Rows are points. Each table stands for the endless flat space through its points: a line for two points, a plane for three, and so on. Write the one point that lies in both, or say that there is none.

First:
-11 21 12
14 11 32
Second:
-6 18 26
9 15 8
They share: -1 17 20

First, 2 rows:
-36 31 -49
-18 -17 -7
Second, 2 rows:
-30 9 -21
-33 11 -14
They share: -27 7 -28

First, 3 rows:
13 26 -17 -5
10 35 -26 -9
13 32 -17 -15
Second (2 x 4):
16 30 -24 6
7 24 -27 6
They share: 10 26 -26 6

First (5 x 6):
-21 2 17 -30 -5 32
38 8 3 -51 2 -7
-11 -24 -3 17 -34 34
51 -10 -15 -12 -15 -10
45 -13 -9 -41 -29 6
Second:
26 -3 -2 -21 -19 1
30 -11 2 -49 1 13
They share: 27 -5 -1 -28 -14 4

First, 3 rows:
-19 -20 -21 -11 4 -13 -11 3
-33 -14 -23 -1 2 -13 -21 5
-45 0 -33 3 -4 -5 -17 7
Second:
-14 -28 -6 4 7 -33 -37 -4
-37 -42 -25 -5 34 -23 -19 -20
-26 -32 -6 -2 15 -25 -23 -10
-12 -2 5 -10 -21 -18 -14 15
They share: no point

First (3 x 9):
-20 -18 -20 -7 23 29 35 3 9
-14 -31 -12 0 18 22 42 -8 12
-13 -24 -9 7 23 30 49 1 5
Second:
11 -7 -24 -45 32 24 39 -14 7
-5 -14 2 -30 5 19 13 24 30
-20 1 -40 -22 30 -7 32 -3 -17
-1 -21 -21 -34 37 38 34 -24 20
-9 -19 -43 -18 5 4 52 -8 -8
They share: -21 -25 -23 -14 18 21 28 -6 16

First:
11 -23 -15 8 40 -10 -39 12 -3 12 15
9 -15 -11 1 34 -15 -35 13 3 8 14
Second, 3 rows:
12 -3 -4 -10 27 -30 -35 5 1 -4 11
19 -1 7 -3 18 -23 -43 11 -1 -14 24
-9 12 5 -17 5 -9 -11 43 49 5 21
They share: 5 1 -3 -13 22 -25 -27 15 15 0 12

First (2 x 12):
-1 -10 17 4 -17 -5 23 -22 -20 -29 2 5
-3 -4 19 -10 -17 3 21 -28 -12 -45 -14 -7
Second, 2 rows:
9 -3 8 13 -26 -31 14 -23 -27 -28 26 5
-3 -27 16 21 2 1 42 -11 -27 -8 2 5
They share: no point

First (3 x 14):
2 52 -16 18 -7 13 16 0 -5 3 38 -36 16 -19
50 -3 39 11 -1 18 33 58 -54 -16 26 -10 35 -4
56 -5 41 -3 2 19 40 57 -53 -18 20 -3 37 -10
Second:
16 4 18 9 -24 25 27 13 -43 -19 38 -20 9 -12
4 -4 6 13 -8 43 6 25 -42 -32 48 -32 10 17
48 44 8 3 8 -9 62 23 -6 18 16 -16 32 -45
They share: no point

First:
-3 -42 -26 -13 12 -37 -2 12 -18 -3 17 8 16 -34 16 -24 13 -20
20 -10 -12 -15 30 -24 38 37 -1 25 37 29 24 -20 35 -9 19 3
-8 -44 -37 -17 6 -35 -12 2 -17 -4 3 -1 23 -39 21 -30 10 -28
3 -17 -40 -21 19 -14 32 14 -6 15 7 18 36 -22 42 -12 -7 -3
Second:
20 -33 -25 5 17 -18 9 5 -18 1 35 18 16 -35 20 -6 20 5
14 -32 -25 -1 18 -21 14 10 -17 2 31 19 17 -31 21 -8 14 2
They share: 2 -30 -25 -13 20 -27 24 20 -15 4 23 21 19 -23 23 -12 2 -4

First:
-22 23 -4 55 10 -6 -19 -15 -10 -17 9 -7 -9 23 20 -26 -17 14 6 32
-17 -7 -25 7 3 -21 -14 -26 -32 2 28 -19 -20 -18 -11 -17 -43 6 -31 7
19 -11 -82 -9 -14 -20 -68 -44 55 11 22 -19 -45 25 -15 -18 19 33 5 28
-23 4 -47 3 -13 -14 -68 -40 11 23 6 -54 -21 -4 -25 -5 -6 14 2 9
-26 28 -48 16 -8 -2 -57 -57 52 -1 -4 -29 3 14 -9 -19 -21 -5 -4 23
-52 17 -4 29 2 -30 7 -21 -24 -29 21 -19 27 -23 -8 4 -73 -34 -48 14
Second (2 x 20):
-21 -5 -31 36 10 -25 -22 -32 -8 10 30 -29 -30 15 -10 -15 -23 -12 -13 11
-19 -2 -27 29 7 -23 -22 -26 -12 6 30 -24 -25 10 -9 -15 -26 -4 -15 14
They share: no point

First:
-13 -9 13 26 3 -48 -10 15 -33 -31 -28 36 -11 24 29 7 -22 0 -4 -19
1 -27 -16 24 -15 -20 4 1 -8 7 -10 30 -12 25 29 15 -56 -14 -8 -5
36 -21 -18 -8 -30 8 18 -13 -7 -15 -16 -3 -28 -1 29 17 -33 -49 12 9
Second:
10 13 33 20 -13 -1 12 -8 -3 -4 -28 41 4 27 52 35 -25 -31 34 -4
-23 -47 -33 20 3 -49 -13 7 -35 -44 -20 11 -20 13 -2 -10 -25 5 -21 -14
21 6 29 19 2 -15 1 -5 -1 4 -46 36 2 22 54 33 -19 -30 28 -21
-10 -37 -20 30 -27 -35 7 -8 -22 -34 -14 31 -24 36 2 4 -46 -8 -3 3
They share: no point

First:
-4 -45 33 19 -33 -14 -46 22 3 51 -35 -27 -65 16 41 -6 66 9 29 -38 -30 7 25 38
13 -57 1 -24 -29 -22 -51 6 1 15 -12 -23 -9 8 32 -4 19 61 -25 -47 -47 -2 65 -28
-55 -24 -7 -16 -37 -8 -30 41 -8 -16 -19 -10 -16 53 -19 -35 -5 15 -46 10 -46 15 38 -40
-27 -20 19 -2 -27 10 -14 23 -48 10 -11 18 -4 23 -5 -29 15 -1 -14 -10 -22 33 -2 -6
-36 -19 27 3 -20 -2 -36 20 -35 12 -19 -2 -32 37 10 -24 20 -19 -6 -7 -22 12 6 16
18 -59 5 -18 -35 -16 -41 10 -10 16 -5 -11 -1 1 24 -11 22 62 -20 -42 -48 9 53 -36
Second (5 x 24):
-30 -16 8 2 -60 16 -52 21 -14 49 11 11 -32 14 -6 -26 20 -9 -24 -8 1 43 2 -18
-37 2 1 23 -13 -38 -43 -4 -6 10 -34 -47 16 5 -2 26 30 -17 -4 -15 -21 -5 27 6
-31 -22 20 -29 -45 -7 -16 33 0 19 -28 2 -19 43 -4 -13 42 24 -13 -33 -11 17 -3 -9
-40 -10 10 25 -17 -22 -39 4 -9 16 -21 -35 -1 -6 5 12 19 -8 -16 -11 -23 9 38 3
-12 -13 -6 13 -29 -5 -55 18 -33 30 -13 2 -23 16 15 -15 13 -11 0 -9 -14 32 19 5
They share: no point

First, 5 rows:
18 32 -5 28 23 8 -14 -38 -22 -6 -25 7 -26 21 13 -36 36 32 5 47 -19 12 22 -27
26 19 20 30 12 8 -3 -34 -34 2 -31 6 -22 26 8 -18 34 45 8 33 -29 39 36 -20
9 32 9 17 24 15 6 -23 -22 12 -26 15 -23 21 3 -21 24 26 7 27 -11 30 37 -9
2 31 -25 -3 30 14 -6 -34 5 14 -16 36 -43 5 2 -51 4 -9 5 39 -11 -3 9 -23
50 -20 35 21 -14 -2 -9 -52 -33 7 -32 20 -41 19 4 -22 15 43 11 32 -68 56 23 -37
Second:
8 7 -18 12 8 13 -4 -40 -53 32 -30 2 -14 33 5 2 -6 33 20 69 5 2 32 -37
22 40 19 42 32 21 -3 -8 11 -8 -48 23 -8 42 -24 -29 32 4 -34 9 -16 41 2 -25
3 11 25 -40 -34 12 38 -70 18 -13 -53 8 -28 48 11 -12 48 20 -1 10 -7 20 54 -26
28 30 -56 -2 39 26 28 -29 -65 17 -9 3 -11 36 40 -48 51 27 19 33 -22 -11 2 -37
9 4 11 6 5 5 -8 -39 -36 36 -30 5 -35 15 -8 6 -17 44 20 60 2 23 50 -22
18 2 -10 -30 5 3 18 -53 -55 40 -9 -6 -48 8 24 -9 2 62 43 53 -11 8 59 -20
They share: no point

First (2 x 24):
12 10 5 -17 -16 14 -17 43 -32 35 -9 21 -17 27 36 -11 -35 10 -5 23 23 -10 -11 -11
0 30 5 -17 -32 22 7 15 -28 11 -41 13 -21 7 24 -19 -23 -14 -13 15 23 -30 -19 -43
Second (4 x 24):
-7 48 -5 6 -2 61 30 70 8 11 -27 3 -35 53 26 6 -65 -2 -17 14 21 -27 -11 -43
9 -6 17 -38 -56 -10 -37 -10 -63 25 -8 33 -12 -10 34 -24 -3 5 -14 32 34 -22 -23 -18
4 -4 11 -26 -47 10 -20 8 -43 25 -3 28 -24 4 28 -19 -11 -2 -18 36 40 -24 -14 -21
-6 22 -9 -6 -21 59 21 54 4 31 0 8 -37 41 12 5 -39 -7 -25 26 43 -37 -10 -30
They share: no point

First (6 x 24):
-20 -1 7 23 12 49 35 -8 16 -21 17 -3 -6 17 -11 49 -46 -17 -12 -56 -6 -34 -15 12
-32 -19 -8 51 -13 27 41 1 14 -19 20 14 0 -4 -25 44 -60 -45 -19 -62 -39 -49 -32 0
-2 8 28 -34 27 46 -28 -17 -8 -54 17 -6 -36 65 19 16 11 28 33 -35 24 14 -24 36
-51 -22 -21 33 -9 10 2 7 -4 -38 38 25 -4 25 -2 19 -46 -16 12 -45 -46 -19 -40 -7
33 3 29 -11 -9 14 -44 -8 8 -34 0 29 -49 49 10 -14 33 4 39 -18 -10 7 -42 50
-12 -14 -10 -12 23 21 -36 -31 5 -30 8 17 -35 36 40 -5 -13 39 33 -6 -6 15 -9 24
Second (4 x 24):
21 -9 -20 -7 33 3 -34 -3 1 -24 27 8 0 32 -15 31 -19 37 15 -40 -36 -15 -54 -11
-19 -22 8 11 -22 39 2 -50 1 -20 -34 19 -65 -24 47 -7 -42 -28 -10 -49 4 -7 -7 52
-13 -18 2 1 6 19 -14 -26 13 -14 4 1 -27 20 9 1 -14 -4 20 -33 -12 -1 -29 28
1 -10 0 7 14 19 -14 -10 13 -28 18 15 -17 36 -1 17 -10 12 22 -21 -20 -11 -27 16
They share: -4 -13 2 8 5 24 -10 -20 10 -26 5 16 -29 21 11 11 -18 2 14 -28 -14 -10 -22 25

First:
0 18 -14 26 -17 -10 32 13 35 -19 -14 -18 10 -1 25 7 -3 -15 25 -11 18 -6 2 -18
37 23 -11 24 -12 -35 30 -6 16 4 -19 1 23 -13 10 18 26 -19 45 -24 42 -4 -1 2
33 33 -14 17 -2 -28 26 -2 20 23 -8 3 37 -22 10 1 33 -27 37 -11 33 -9 -19 0
-19 27 -14 23 -26 -2 32 40 38 -27 8 -19 21 -10 36 5 -7 -27 17 -9 3 5 -9 -32
12 21 -8 43 -17 -25 11 24 28 -24 -18 -7 8 1 16 13 3 -21 25 -14 17 -13 11 -10
Second:
29 9 -9 18 -85 -5 22 81 27 -14 -16 -23 12 -65 3 59 67 2 9 41 37 -26 -32 -47
17 27 -37 15 -23 7 23 5 24 27 2 -34 15 -34 57 12 33 -39 1 -15 23 -41 9 -16
18 23 -12 6 -39 -3 42 33 51 -14 -10 4 49 -23 3 20 27 -7 37 3 42 0 -27 -54
36 73 -21 12 -6 -12 -9 28 49 25 -31 12 24 -32 7 -19 -3 3 2 -3 2 -12 -19 -43
32 70 -21 6 1 -2 -5 14 48 34 -29 12 28 -29 27 -26 -1 -5 -2 -20 9 -24 -3 -31
6 39 -9 38 -12 -44 19 40 23 -21 1 -6 18 -12 -13 5 -3 -19 38 15 -6 30 -43 -21
They share: 7 30 -14 20 -14 -15 29 19 29 -2 0 -8 29 -16 23 3 13 -27 27 -10 18 -2 -14 -16

First, 4 rows:
-21 38 8 -14 -20 2 19 -3 9 8 -8 -30 -16 3 -14 -43 13 -6 -9 10 49 22 47 22
-19 17 19 13 -33 -4 -6 -24 15 17 -20 4 -3 -30 8 -7 35 -27 25 20 15 -6 -2 -2
-24 50 -7 -13 -27 -4 -1 -23 8 12 -12 -13 -5 -19 10 -20 29 -22 -1 12 19 23 14 16
-20 26 9 12 -33 -7 -14 -34 13 16 -22 9 -1 -38 18 3 41 -35 27 19 2 -2 -15 -2
Second, 6 rows:
13 31 -11 -5 -39 58 18 -25 59 -31 -22 -5 -48 0 8 -32 -2 -17 31 47 -5 14 37 19
5 24 12 0 -36 17 -14 -39 30 16 -48 -3 -6 -31 1 -41 24 8 28 48 19 1 28 38
-10 35 31 -1 -21 -11 -9 -30 -1 36 -18 -14 -11 -6 12 -18 30 -18 -2 15 28 2 27 16
-31 35 11 -17 -8 12 9 -8 21 -5 9 -11 -36 -1 19 -29 3 -44 7 -2 24 22 41 -1
3 27 19 23 -43 -15 -6 -31 2 35 -45 -15 9 -21 -24 -10 50 6 6 44 27 -16 0 25
-10 22 0 -14 -25 33 2 -27 41 -13 -26 0 -24 -27 16 -48 3 -11 38 24 19 23 39 25
They share: -19 28 12 2 -24 -2 5 -17 11 10 -16 -12 -12 -15 -2 -21 25 -20 11 14 29 8 19 10

First (4 x 24):
27 11 -47 -34 -2 -10 7 -25 22 38 30 -25 -15 57 -7 8 21 16 6 -15 47 4 50 34
15 25 -49 -34 -40 -22 45 -25 -4 24 28 -15 -13 29 -5 12 53 30 -6 -1 33 6 6 20
-12 33 -21 -20 -18 -3 30 -23 1 19 17 -10 -15 31 -16 19 41 19 17 -5 18 -13 26 32
-12 36 -18 -34 -42 -19 47 -10 6 4 8 4 -38 -5 -24 13 34 35 6 -17 22 -10 -2 12
Second:
-8 22 -24 -19 -11 -12 32 -24 11 13 18 -5 -27 25 -16 18 24 20 18 -13 30 -11 27 19
-14 11 -22 5 -19 -18 7 -18 11 -16 39 -11 -14 10 -6 25 2 1 40 -29 40 -12 36 2
1 41 -32 -45 -14 -3 52 -28 11 39 -6 -11 -34 35 -21 5 47 41 0 -9 15 -7 16 42
They share: no point

First (6 x 24):
18 31 -6 35 3 26 -25 -16 -22 22 -21 3 24 -11 -13 0 -23 -32 -33 23 27 -10 -9 -3
16 5 38 12 -32 -4 -31 38 -30 -11 0 4 20 22 -11 1 -28 -30 -64 2 -1 -45 -42 -35
-14 7 8 -1 -11 28 -15 48 4 20 -39 17 36 -7 -41 8 -45 -4 -17 -19 -5 -32 -29 -39
17 27 13 -19 -34 -3 -49 13 -40 19 -22 -9 20 -11 -7 -4 -54 -10 -43 -17 -3 -24 -62 -39
-10 8 -9 67 35 62 17 20 33 18 -32 39 38 -1 -46 14 -3 -34 -7 30 27 -18 39 3
57 33 31 6 -27 -15 -47 1 -28 -8 17 16 -8 14 27 -7 -21 -40 -66 10 -7 -19 -37 -27
Second:
-1 16 8 30 -15 18 -20 29 -4 6 -10 14 4 -21 -31 3 -31 -9 -36 1 -2 -28 -16 -38
-3 7 7 -1 7 23 -8 14 -27 8 -11 19 6 -21 19 41 -57 -39 -30 20 -17 -31 -32 -27
1 37 1 21 5 21 -2 18 -11 -6 -5 9 -4 13 -49 -17 -9 3 -18 12 13 -19 -4 -51
9 8 11 31 -40 -3 -21 25 4 21 0 -6 -9 -24 -23 13 -40 -27 -60 6 -1 -12 -23 -49
7 6 15 59 -39 24 -57 48 25 21 -30 32 34 -51 -45 -12 -29 1 -46 -33 -3 -37 -13 -11
They share: 15 22 6 16 -3 22 -22 15 -2 16 -20 20 20 -5 -15 3 -29 -23 -28 3 4 -18 -16 -22

First:
-17 4 -14 0 37 2 -12 14 12 11 10 -12 -36 4 12 14 -42 -10 12 36 -3 -1 -7 4
-22 -1 -5 -6 20 -8 -27 15 0 1 4 3 12 2 8 -10 -6 -16 18 25 -22 35 0 16
-10 11 7 -11 16 -12 -35 1 -9 -2 -14 24 26 16 -9 -15 16 -15 31 30 -35 43 -4 12
-5 -9 14 -19 -5 -7 -10 4 10 -12 -2 4 5 -5 24 3 -16 -38 19 32 -7 21 -18 13
Second, 3 rows:
-35 -23 16 -25 1 1 6 3 17 4 21 -2 12 -4 29 6 -37 -27 -3 33 -6 12 -8 7
-16 6 -27 13 20 -2 -32 40 -7 -18 19 -25 -20 -31 23 -17 -8 -24 26 14 -15 43 8 37
-8 -6 -43 19 28 -18 -48 54 5 -12 5 -31 -14 -25 31 -13 -10 -28 24 6 -3 45 0 37
They share: -25 -15 -6 -8 11 -5 -14 22 11 -3 16 -13 1 -13 29 -2 -26 -27 8 23 -6 25 -4 19
